Each wall is flat, endless, passes through zero and stands at right angles to its row. A trip goes straight from one point to another. Which walls does it cross, in order?
In the rows, 128 means zero.

Walls:
(1): [117 188]
(2): [171 119]
(3): [79 80]
Trips:
[125 147] to [161  89] => 2, 1, 3
[102 110] to [ 94 198] => 1, 3
[176  91] to [113 102] => 3, 2
[114  51] to [111 157] => 2, 1, 3
[180  91] to [174 171] => 1
[ 69 149] to [242 114] => 3, 2, 1
[ 81 116] to [141 122] => 2, 3
[126 145] to [230  70] => 2, 1
[124 121] to [ 92 149] => 1
[162 122] to [60 84] => 3, 2

Walls:
(1): [227 147  86 158 111 109 158 163]
(2): [158  93 177 126 190 163 115 206]
(3): [131 170 174  62 146 139   7 103]
(4): [128  81 126 150 122 108 113 178]
(5): [ 50  83 167 185 141  52 138 127]
(6): [ 66 173 123  58 114 131 134 145]
Trips:
[128 129   9 218 127  90 113 136] to [  8  30 116 167 200 154 189 118] => 1, 2
[ 80 106 165 101 105  39 147 104] to [ 50 131 100  70 134 135 179 139] => 4
[ 20 172 108 166 189 101  83 127] to [140 139 124 169 109  86 141 124] => 4, 3, 6, 1
[186 115 149 121 103  94 170 153] to [ 80 146 212 110 122 111  94 167] => 5, 6, 3, 1
[107 194  96 136 115 144 127 123] to [140 182  68 145  12 167 164 142] => 3

Walls:
(1): [181  99 111 168 146  83 148 136 138 128  98 117]
(2): [145  84 176  82 169 153 155 167  84 212 144  83]
(3): [195  89 142 127  52 109 209  67 151  79  96 174]
(4): [125  99 185  82 100 104 129  80 163 171 111  79]
Trips:
[146  85 145 111  66 188  69 136  94 125 127 172] to [155  84 174 158  79 167 128 105 150 114 148 178] => 2, 4
[208 150 203 174  70  58 117 140 159 126 181 106] to [112 190 117 151 184 129 185  91 103 117 102 145] => 4
[151 191 112 116 135 109  35 153  59 217 128 155] to [145 104  21 170 149 100  79 170 139  45 179  62] => 1, 2
[119  92 123 104  62 141 117  70 130 212 182 104] to [181 102 164  20  57 110 206 128  86 142  58 116] => 1
[132 142 105  93 197 118  85  54 112  86 153 154] to [182  76 105 154 141 161 163  72 221 143  72 202] => 3, 1, 4

Walls:
(1): [152 151 148 127 176  96 123  94 107 121 147 109 159 141 109 124 170 169
 109 109 154 110 153 100]
(2): [148 109 124 100  67 129 102 120 128 150 105 124 109 127 141 101 126 102
  86 116 142 153  95 122]
(3): [146 141 153 161  50 161 132 108  97 131 120  72  45 113  32 144 150  86
 122  72 124  87  67 101]
(4): [111 121 128 134 128 111 150 121 149 145  74  70 176  91 140 127 165 159
 107 127 191 146 113  75]
Trips:
[156  55  56 153  81 117 132 112 149  95  54 132 233 121 126  86 132 159
 158  49 161 164 102 162] to [171  78  65 120 174 113 136  99 132 171 106  93 136 149  34 139  93  87
  95 138  76 103 107  31] => 1, 3
[129 209 102 129 187 154 192 148 130 108 162 190  63 141 121 170 200 111
 165 137 108  66 141  69] to [ 63 155 154  85 181   7  93 113 161  95 168  75 149 157 143 211 163 163
 105 122 121  61 138 180] => 3, 4
[110 135 149 108  70 163 171 168 162 141  97 150 176 168 126  91 127 189
 129 142 151 168 126 134] to [135 203  29 177 105  94  57  90  99 106 183  98  73 110 149 168 156 182
  80 139 114  96 194 109] => 1, 2, 4, 3
[ 64 161 116 116 101 137 116 201  88  81 143 155 150 153 197 123 146 101
 206 131 105 129 165  94] to [208 133 150 141 116 108 212 172 124  94  65 156 118 109 184 168 158 168
 154 121 123 127 193 141] => 4, 1
[175 160 189 227 132 214 141 108 146 133  94 158  78 155  94  66 144 156
 113  59 112 158 139 140] to [146 105  90 185 115  69 168  96 140 139 113 105 150 100 127  51 100 195
 184  98 159  90 113 200] => 2, 4, 3
[111 106 178 134 167  18 130 192 164 139  78 144 119 146 161  71 108 104
 178 112  31 177 101 175] to [121 102 151 167 111 109 110  98  99 168 102 156 189 184  33 234  73 105
 167 165  81  67 137 140] => 3

Walls:
(1): [ 82 134 135 109 107 139 162 112 175 152 131 115 143 113 132 198 105 180
  81 136 143  80 167 117  92 150  69  83 159  73 143 118 111 192 103 151
 154 105  91 112  80  61 104 156 184 165 163 111]
(2): [ 84 115 158 136 178 106 155 123 102 148  97 129  87 182 134 130 142 156
 148 119 102  81 118 129 121 114  81 146 144 112 185 142  92  80 170 106
  35 147 136 111 148 147  74  91 201 147  91  80]
(3): [105 104 153 110 148  90 151  72 156 140 150 128 114 148 185 166  64 161
 211 159 219 166 149  75 159  83 130 138  82 115 133 144 148  98 120 139
 126 134 167 132 184  95 153 135 151 121 124 151]
(4): [ 91 147 127 123 137 131 192 173  94 105 142 156 128 124 162 144 140 120
  92 102 132 133 103 108 111 164 117 165  99 128 148 172 114 123 139 127
 142 158 124 153 142 160 113 121  93 144 134 155]
(5): [147 129 144 131  99 145  72 157 120  96 129 159 114 150 132 102 132 156
 116 106 110 126 155  64 168 154  54 111 100 119 118 153  89  90  89 104
  94 116 122  77 137 131  70  95  87 130 168 128]
(6): [130 122 107 108  86  81 150 147 134 106 146 172  98 155 128 163 131  86
 125 117 155  99 161 153 138 167 102 116 133 166 156 113 112 115 116 107
 115 104  80 145 125 122 160 135 145 192 171 109]
(7): [ 95 134 145 121  98  78 180 146 110  75  95 133 136 164 121 121 145 106
  99 140  46 102 162 158 120 142 115 155 162 103 161 140  66 109 157  70
 125 166 198 129 109 119 107 143 104 131 151 147]
Trips:
[129 133 169 148 115 113 114 138  66 191 103 114 123 141  99 122 104 120
 148 112 166 131 153 113 136 137 116 119  88 127 170  98 140 166 163  92
 150 133 188 128 117 128  67  99  98 182 163  64] to [ 76 176  88 144 107 187 112 130 157  66 103 217  68 117 136 155 135  88
  82  72 124  80 145  79 148 130 120 125  93  87 146 138  67 153 117  79
  79 125 120 117 166 167  92  99 107 123 107 117] => 4, 3
[130 129 129 127 129 157 180 125 129 112 133 154 160 111 177  99 129 165
 121  98 102 174 117 115 152 101 136 189  98 133 141 167 130 104 100 123
 144 137 155  79 103  73 120 117 104  99 139  84] to [145 160  81  82 131  66 137  93  98 140 151 115  83 138 202 110 179 102
 150 122  95 107 119 134  88 104 124 101  80 121  70  96 157 130 131 131
 153 219 194 144 148 145  84  59 123 127  62 107] => 2, 5
[153 114 135 153 141 117 139 147 118 174 101 160 137 140 108  95 131 105
 180 139 193 148 148  75  92 143 102 107 107 107 146 115 142 173  89 182
 140 173 161 122 189 124 143 139 113  64 114 104] to [147 167 181 143 140  81 121 179 143 124 163 120  67 106  91 131 114 112
 112 172 127 111  85 144 120 195 112  98 100 139 143  83  94 172  58  97
 128  56 159 148 105 105 115 124 148 171  84 141] => 5, 1, 6, 3, 7
[128 173 152 115 114  82 133 159  75 135  54 144 145 104 123 189 142  94
 127 162 131 115 119  97 157 170 153 179 109 127 146 132 124 147 126 106
  89 132  56 143 157 141 115 110  33 119 109 149] to [111 109 104 101 105 124 146 125  84 114 111 131 114 162 128 165  99 104
 110 160  94 148 104 129 164  95 109  98 155  92 114 163 127 160  84  75
 138 129 108 220 117  88  73  76 111 169 115  91] => 2, 1

Walls:
(1): [109 141 111  68 163 115 139  99 155 100 125  65 120  89  96  88 124  84
  92  80 133 125 148 101 118 112  63 131 144 153  83 136 124 179 112  83
 147 119 153 112 147  73 121 144 218 130  82 115]
(2): [ 84 137 168 194 117 164 138 105 114 216 173  54 107 114 160 151 146 148
 138 120 121 121 135  31 153 100 104 159 219 140 140 135 132  89  80 145
 115 138 133 101 122 113  67  94  79  98 121  88]
(3): [188 166 171 122 127 111 119  74 122 102 167 152 141 105 122 124 142 154
 127 118 142  95 149  37  99 153  79 104 147 158 163 161 143 156 120 171
  97 160  41 170 132 170 101 117 138 124  75  70]
(4): [ 97  88 153 171 125 130 139 151 158 152 140 121 117 194 126  55 167 120
 133  91 108 132 201 138 110  62 144 140  99 121 112 114 182 117 101  58
 112 127 138  77  81 149  62  79  62  94 108 133]
(5): [ 75 119  88 158 126  83  82 137 131 226  91 143 121 104  96 130 145 140
 168 115 148 152  85  70 135 114 112 137 111  72 173  34 175 143 213  81
 126 188  92 118  96 142 115 133  63 172 139 121]
(6): [179 146  93 110  55 186 216  66 152 126  80 135 129 112 139 118 147 106
  82  62 141  97 123 117 125  92  87 174 195 137 126 166  72 143 142 180
 103 112 188 156 184 112 121  48 123 124 243 127]
(7): [114  53 139 176 180 163  87 165 121 176 119 177 137  79  67 145 212 177
 141 167  81 110  72 117 159 125  88 100  66 197  72 146  76 110 106  76
  78 171  84 145 182 139 134  93 138 149 116 109]
(8): [154 106  84 174 171 111 128 191 149  98 103 133 105 144 175 148 109 104
 134 156 138 237  98  90 112 173 137 144 104 153 138  52 142 165 200 189
 151 160 129 137 206 121  86 171 164 141 142 141]
Trips:
[135 182 135 131  69  45 121 112  45 172  89 165 168 132 145 127  97  98
 166  65 107  54 148 126 116 160 113 107 132  95  96  21  81  82 126  98
 126 132 113 123 124 139 151  93 140 126 119 178] to [144  87 121 143 129 126  87 127  73  89   7 107 164  91 145 144 109 177
 168 195 135  74 122 151 118 190 137 130 156 145 157 152  95  94 122  75
 126 110 189 127  93 109 108 113  67 123 123 125] => 6, 7, 5
[154 138 199 123 130  67 166  71 123 151 136 132  55  62 188  75 112  99
 154 137 138 139 191 154 151 177 146 152 217 113 121  80  89 103  89 149
 189 115  91 162 127 126 100 156 107 136  94 176] to [ 89 136 114 153 101 198 134  62  64  95 118  95 168 154 148 106 111 183
 109  76 150 123  84 109 117 121  65 124 162 130  76 116 139 133  80 177
  95 149 134  91 140 130  78 162 154  88 136 199] => 6
[146 152 106  96 137 108 152 153 129  89  79  76 175 103 156 122 129  61
  87  81 111 123  83 152 106 119 127 157 211 142 117 144 125 130  93 177
 140 106 148 116 108  93 152 175 123  57 150 196] to [119  89  69 151  74 130 138 153 154 170 231 117 133 142 123 156 152 152
 144 164 109 152 157 117 122 183 140 193  96 192 207 113 123 153 186 180
 172 159 111 188 106 126 165  89 104 173  55 120] => 2, 1, 3, 5, 6, 7
[162 197 125 135 133 124 132 137  64 140  58 129  77 137  87 115  94  86
 105 169 162 133  99 122 208 114 107 105 187 168  96 104 117 122  82 151
 153 102 144 106 147 166 166 165 198 138  96 143] to [114 158  90 193  97  39 103 138 127 107 101 184 210  93 141 196 107  66
 126 157 139 117 144 171 124 133 135 156  87 109 108 164 145 101 158 139
 182  98 128 145 115 192 119 190 155 135 142 110] => 6, 1, 5

Walls:
(1): [ 95 112 151  82 135 119 121 118 211 138 102 114 134 175 171 129 120  97
  72  63 154 177 118 102  80  83 131 103 130 101  78  90 162 173 136  94
 157  54 124 162 168 164 208 132 136 152 205  74]
(2): [159 174 154 124  86 130 175  53 157  81 173 196 171  87 141 116 126 145
 153 118 121 193 113  99 121  77 158 122 124  95 128 151 159 111  86 129
 146 187 110 111  84 112 130 137  45 157 136 126]
(3): [104 112  75 101  99 151 169 120 191 135 100 117 173  44  66 108  76 183
 152 121 137  95 155 125 127 124 151 106 144  97 138 150 145  50 137  62
 142  53  72  83 136 131 201 118 199 147 121  90]
(4): [200  83 194 140 173  55 180 157  95 103 127 143 119 153 140 121  93 134
 151 122 145 188 125 149 136 114 128 137 130 144 139 103 136 168 147 163
  66 163 107 160 133 217 109 100 107  85  85 131]
(5): [ 74 153 178  86 141 187 153  97 111  99 151 135 172 185 155 201 102 135
 104 117 102 116 152 156 129 119 135 138 154  95 115 147 133 158  42 200
 114 128 157 153 107 127 199 178 182 190 132  52]
(6): [101 113 108  91 121 152 167 174  57 124 135 130 140 112 219 158 101 115
 198 128 139 108 127 126  77 121 105  97  74 158 153  78 113 199 172 152
 138  99  83 193 148 105 148 138  99  96 133 116]
(7): [ 72 194 197  90 202  24 197  78 141 130  67  55  91 106 108 172 131  89
 163 165  97 113  77 158 135 132 160 161 114  43 179 140 143 197  92 145
 185 167 112 118  94 122 134 112 122 111 120 159]
(8): [ 85  89  96 161 100 116  83 128 126 112 153 113 147 135 148 107 163 107
 104 138 209 138 140 161  98  85 111 199 175 171 139 148 141 122  70  92
 174 151 114 209 102 157 112 145 103  92 196 179]
Trips:
[111 156  91 158 152  41 178  76 102 146 152 169 100 198 128 140 124 116
 221 145 115 143 153 102 169 122 165 113 222 133  78 117 157 153 101 132
 103 176 179 105  80  64 131 187 145 103 148 134] to [170 129 143  97 121 123  86 118 140 114  47 121 121 152  99 113  96 118
  81  40 167 197 144  39 129 200  74 106  74 163 124 161 139 155 145 127
 164 112 114 117  55 215 146 137 146 170 105 100] => 1, 7, 3, 2, 5
[136 168 215  98  46 166 146  66 107 139 161 194 142 145 123  80 145 140
  81 168 158 155  86 134  83 135  82 150 133 118  57 143 159 143 100 127
  89 142 109 160  80 116 144  48  54 191  72 143] to [100 150 151 142 124 107 169 162  80 108 107 148 146  48 158 139 163 113
 108 144 142  95 108 146 198 132 182 131  16  89 147  76 137 105 107 153
 111 106  88  71  89 125 174 111 118  63 117  71] => 1, 8, 7, 6, 3
[113 156 142 102 117 143 104 143 139 133  84 149  61 118 154  53 160 157
 115 146  25 136 168 145 118 139 164 115 126  57 141 130 172  98  60 116
 168 156  75 175 121 168 119  51 151  52 158  86] to [157 108 158  44 102 129 107  63 160 106 155 149 159 200 154 101 158 125
 130 122 168 171 216 160 137 136 162  97 162 101 101 120 144 180 192  81
 152 154 122 126 158 189 172 145 124 123 140 166] => 4, 5, 7, 3
[174  69  70 168 137 106 129  94 110  70 121  77  95 186 139 125 175 168
 141 107 170  90 103 169  92  99 121 126 113 118 122 166  82 176 179 122
 106  96  88 151 117 127 130 203 116 170 142  99] to [ 91 160 143 107 223  77 181  84 110  78 133 120 172 161 122 143  86 149
 173 206 119 161 160 153 162 109 114  79  97 216 149 147 109  93 112 153
 184 135  50  88 116  35 140 111  94  52  16 101] => 1, 7, 5, 8, 2, 3
[107  59 125 140 160 141 117 160 130 121 122 147 126 152 141 201 111 123
 163 174 108 114 132 119 132 152 110  58 158 136  48 156 137  81  59 193
 117  96 138 128 123 128 210  63 100 117 178 118] to [123  88 180 138  53 108 104 122 146  72 149 114 124 137 135  78 116 127
 173  67 154 118  99 125  81  94 133 187 113 145 105 130 106 113 107 195
 144  82  83 119 188 113 119 103  58  29 108 125] => 4, 8, 3, 2, 5
[146 169 122 169 154 185 161 125 162 128 165 163 125 161 101 114  97 157
  51 162 119 125  93 125 138 115 143 108 114 118  86  93  96 188 117  65
 148 137 123  99  92  88 140 146 175 166 168 148] to [122 115 120 182  55 156 153 104 103 126 145 189 143 143 122 188 138  94
 107  65 132 182 127  82  30 158 150  72  62 102 179  66  55 127  70 163
 142 140 113 122 108  78 116 190 116 166 157 154] => 3, 6
[131 140 109  51 113  39 102  93 111 188 116 167 131 126 168  78 126 124
 149  90 124 158 156  91 150 142 147 179 163 116 175  91  87 117 105 168
 112  77 128 125  56  84 152 138  96 132  64 154] to [135  85  96  75 110 149 152 174 136 179  71 142 117 120 117  77  85 154
 150 113  78 197 134 155  81 154 223 118 166  91 103 131 103 122 116 129
  87  29 115 161 216 147 176  94 110 211 102 131] => 3, 1, 7, 5, 2
